Each row of a before or after table is a point. One or more steps were done to the points. Then noise was added and the rows were shuffled. The steps act on how far a point lies along the listed directions, d1 being the first. Write out the steps. A step turns or swaps two directions, mirrors them in a line or flattens them onto one, adds a multiple of one to another, or multiplies one. Angles are multiples of 10 degrees, from the lower direction toward the higher: turns from -170 to 170, lines from 10 to 170 but not 90. Use the fewest steps. Two steps may share a direction if one is a turn and the other turns, adds or multiplies; they go together, in the order done. Otherwise the lowest direction goes first.

Directions:
(1): [ 12 -32  48]
(2): [-40  31  30]
Before:
[[-11 -15 -14]
 [ 26 -34   6]
 [ 28 -25 -12]
 [-43  12  77]
 [  8 -15  54]
 [-35  -3  42]
 [-12  31  -7]
 [  9 -17  37]
 [-50  19 -39]
 [-36  24  60]
 [ -2  24 -87]
 [  2  12 -52]]
After (12 x 3):
[[-26 -21  45]
 [-17  -6 -14]
 [ 48 -33 -70]
 [-17  26 -30]
 [ -3 -19  70]
 [-30  21  27]
 [ 15 -63 -17]
 [ 31 -30  11]
 [-11 -19  85]
 [-21  28  -9]
 [ 28 -23 -48]
 [-25  25  44]]
Steps: swap d1 and d2

Directions:
(1): [-45  19  12  -2 -13  26 -45 -63]
(2): [ -3  -4  37  53  40 -42 -40  10]
(3): [29 54 -5  9 59 42 13 -9]
(4): [  2  21   5 -13 -20  34 -55  64]
Before (14 x 8):
[[ 14 -15 -23 -23 -24  16  25   3]
 [  5  20 -16 -34 -16  41   8  -5]
 [  7  14  -9 -21  -4  30  -5  -1]
 [-13  11  -8  -1 -21  20 -16  19]
 [  1  15 -12  -6   0  21  12  18]
 [-25  24   0   4   6  22 -28 -29]
 [ 14  17 -11 -23 -11  30   7   7]
 [ -4 -15  14  29  11 -46  17  -4]
 [ 12 -28  -3  27  32 -45  17  -9]
 [-23  24  15  -6 -10  46 -43  -6]
 [-18  -3  10   0   3   7   5   1]
 [-19  25   4 -13 -25  35 -33  -4]
 [-23  12  -5  -3 -16  13 -16 -38]
 [  1   3  23  29  30 -31  19 -16]]
After, 14 rows:
[[  3  29 -27 -28 -11  52  24   6]
 [-11  33 -16 -10 -10  45   0 -11]
 [-13  43 -12 -24  -7  59   3 -46]
 [-19  19   0  13  21   7  -7 -48]
 [  9  28 -30 -49 -16  63  24 -21]
 [ 16  34 -39 -61 -33  74  37 -13]
 [ 10  34 -58 -90 -50  93  62 -32]
 [ -3 -26  52  71  38 -87 -18  23]
 [ -9 -40  41  66  21 -96 -23  34]
 [-17  42   9   0  21  59 -17 -53]
 [ 15 -10 -60 -78 -71  61  57   2]
 [-16  -1 -17 -14 -21   6  19 -49]
 [  6 -55  31  63  34 -96 -29  41]
 [-17  -3  10   1   3   4   6   0]]
Steps: add 1 times d4 to d3; turn d1 and d4 by -40 degrees; multiply d2 by 3

Directions:
(1): [-36  32  49  -8   3 -15  82 -16  25 -21 -23 -11 -35 -35]
(2): [-23  22  -4  51 -44  -8  28  76  15  20   9 -36  26  35]
Before (12 x 14):
[[ -3   1 -20  27 -28   1 -13  51  -1  21  21 -16  26  27]
 [ -3  13  14  -4   7  -3  17  -3  10 -10  -5  -6 -10 -10]
 [-13   6   2  20 -18 -10  20  29   7   1  -6 -17   6   6]
 [  5  -4  -8   5  -3   2 -14   8   4   5   4 -10  16  11]
 [ -4   9  10   2   4 -11   9   4   3   4  -6   6  -7  -4]
 [  0   3  -3   6  -7  -1  -4   7  -1   4   4  -5   1   9]
 [-11  19   8  21 -15   1  19  35  19   1   1 -14   3  13]
 [  5   2  11 -25  22 -11  12 -29   4  -9   2  16 -17 -17]
 [  6  -7  -5 -15   5  -4 -13 -27   2  -2   3   3  -2 -10]
 [-10  15  -6  22  -6  -5  15  20  -6  14   8 -18   8  12]
 [ -3   2  15 -12   5   2  13  -4  -5  -1   1  -2  -8   5]
 [ -3   1   0   2  -1   1  10  -1   8   1  -9  -3  -6  -7]]
After, 12 rows:
[[-18  22  -8  40 -23  -6  23  46   2  22  11 -30  17  23]
 [-22  31  10  43 -33  -5  33  66  25  10   3 -30  14  27]
 [ -5  17  18  -5  10  -4  21  -6  12 -13  -9  -4 -14 -16]
 [-23  15   3  39 -36 -13  34  58  12   7  -1 -31  15  19]
 [ -2   4  17 -15   9   2  17  -8  -3  -3  -1  -1 -12   1]
 [ 12 -12  -3 -29  16  -2 -23 -46  -2  -6   3  12  -9 -22]
 [ -7  11  14   2   3 -13  14   7   3   6  -8   5  -8  -6]
 [ -4   2   3   2   1   2  14  -4  10   0 -11  -4  -5  -5]
 [ 11  -3  14 -44  41 -10   6 -56   0 -15  -3  27 -27 -33]
 [-14  12 -28  58 -55  -5  -4  95   3  36  29 -37  44  52]
 [ -3   5  -3  12 -12  -3  -3  14   1   7   5  -9   5  14]
 [  4  -5 -10  11  -9   2 -16  20   5   9   8 -13  19  18]]
Steps: multiply d1 by 1.3; multiply d2 by 2

Directions:
(1): [-13 -21 -53 -34   2 -33 -19 -25 -13 -14  40  -3  24  24  46   1 -10  31
 -56 -34  20  86  53  -7]
(2): [ -9  33 -10   3  81 -56  20  11  35  65  -6 -25  31   8 -69 -33  25  26
  -1  24 -10  26  12 -23]
(3): [  0 -85  16   8  15 -30  26  31  14 -55  -5 -23  38 -18  -3 -15  14  30
  54  -3  60 -35  52   6]
(4): [ 21 -21  -3 -51   7  20 -43  24  16  48 -36 -76  19 -41  79 -30  11 -24
  22  20 -27  11  -6  -1]
(5): [-26 -35  30 -34  62   3 -42   2 -20  24  37  12 -69  40  16 -14  45 -14
 -43   9  36 -58   4  -7]
(6): [-24   9 -45 -31  18 -24 -58   6 -26 -16   5  59  39 -72 -19  38 -18 -29
   1  68   0 -28  18  -4]
Before (10 x 24):
[[  9  -2   2 -21 -20  20   0   3  12  22 -15 -32  -9  -5  37 -14  -6   1
    0 -13  -7   2  -9   7]
 [  4  15 -13   2 -31  13  -9 -21 -17 -19  22  15 -15  29   7  20 -16   3
  -34 -26 -21  43  -3  -1]
 [ -8  10 -16 -38  -7  15 -34   8  -9  20   0 -12  -7 -16  56   2  -8 -20
  -11   3 -12  21  -8  -6]
 [  1  17  -9  -5   2  -6  -6   9   0   0   1   2   8 -19 -20  13   2   2
    0  23 -14  11  -3  -1]
 [-18  14  -5 -29  39 -19 -27   9  -6  32  11  -5   7 -12 -11 -13  20   7
  -29  25   7   1  -1 -17]
 [  6 -10   8  -2 -11  10 -11  -2 -11 -12  12  -9 -23  22  20 -11  -3   6
  -26 -22   9   2   1   2]
 [ -1 -53   4 -18  11   2  -8  11  10   0   8 -30  -8  12  43   3  13   8
    3  -7  21 -15  14  -2]
 [ -4  21   7  -3  23   6  -1 -18  -2  33   8   3 -18  26  -9  -9   9  -3
  -15  -8  -5  -2 -16  -2]
 [ -5   4  18  22   2   8  16   8   1  -1   1   3  -8  -1 -21   8   8  -5
   24  14   0 -35 -17   8]
 [-14 -10  -9  -1  -1 -16  -4   6  -6  -7   0  10  21 -16  -5   8  -8   5
    5  -4   9   5  13  -6]]
After:
[[ -4  25   4  21  -6  13   7   4  -2   6   0  14  -6  -7 -21  17  -5 -12
   15  22 -17 -24 -28   6]
 [  7 -96  22  23 -14 -19  39  12   1 -86  21 -18  14  38   3  -9   8  49
   26 -50  61   2  57  10]
 [-19  37 -36 -42   7  17 -70 -16 -21  41  18  36 -25 -17  25  44  -7 -41
  -47  42 -33 -12 -28 -12]
 [-10  35 -13  -3  -9   0 -16 -11 -13  24   2  17  -8   5   0  15 -11  -7
  -27 -11 -24  28 -17 -10]
 [  4 -61  31   9  32 -14  31  14  17 -14  -3 -37  17  11  -8 -31  25  28
   44 -17  49 -36  29   5]
 [ -1 -15  25 -15  35  -3   5  23  14  37  -1 -53  -4  13   8 -45  36  25
   -6  -7  16   0  -1 -13]
 [  1 -30  -4 -23 -13   2  -2  15  10  -6 -12 -22  12 -25  28 -10  -9   7
   17   2  15 -18  17   9]
 [ 12  -5  13   5  -4   0  24  13  14   0  -4 -33  -1  10  -5  -9  12  20
   10 -10  -6  22   1   2]
 [  1 -66  26  -9  -3   6  23  30  19 -18  -3 -57  -3  15  57 -30  18  22
   31 -39  41   0  25   2]
 [ -5 -25   4  -5  -1  -3 -21   4 -16 -30  17  13  -8   0   1  -3  -1   4
  -15  -4  24 -21  17   0]]
Steps: turn d1 and d5 by 20 degrees; add 0.5 times d2 to d4; multiply d3 by 3; turn d3 and d6 by 150 degrees
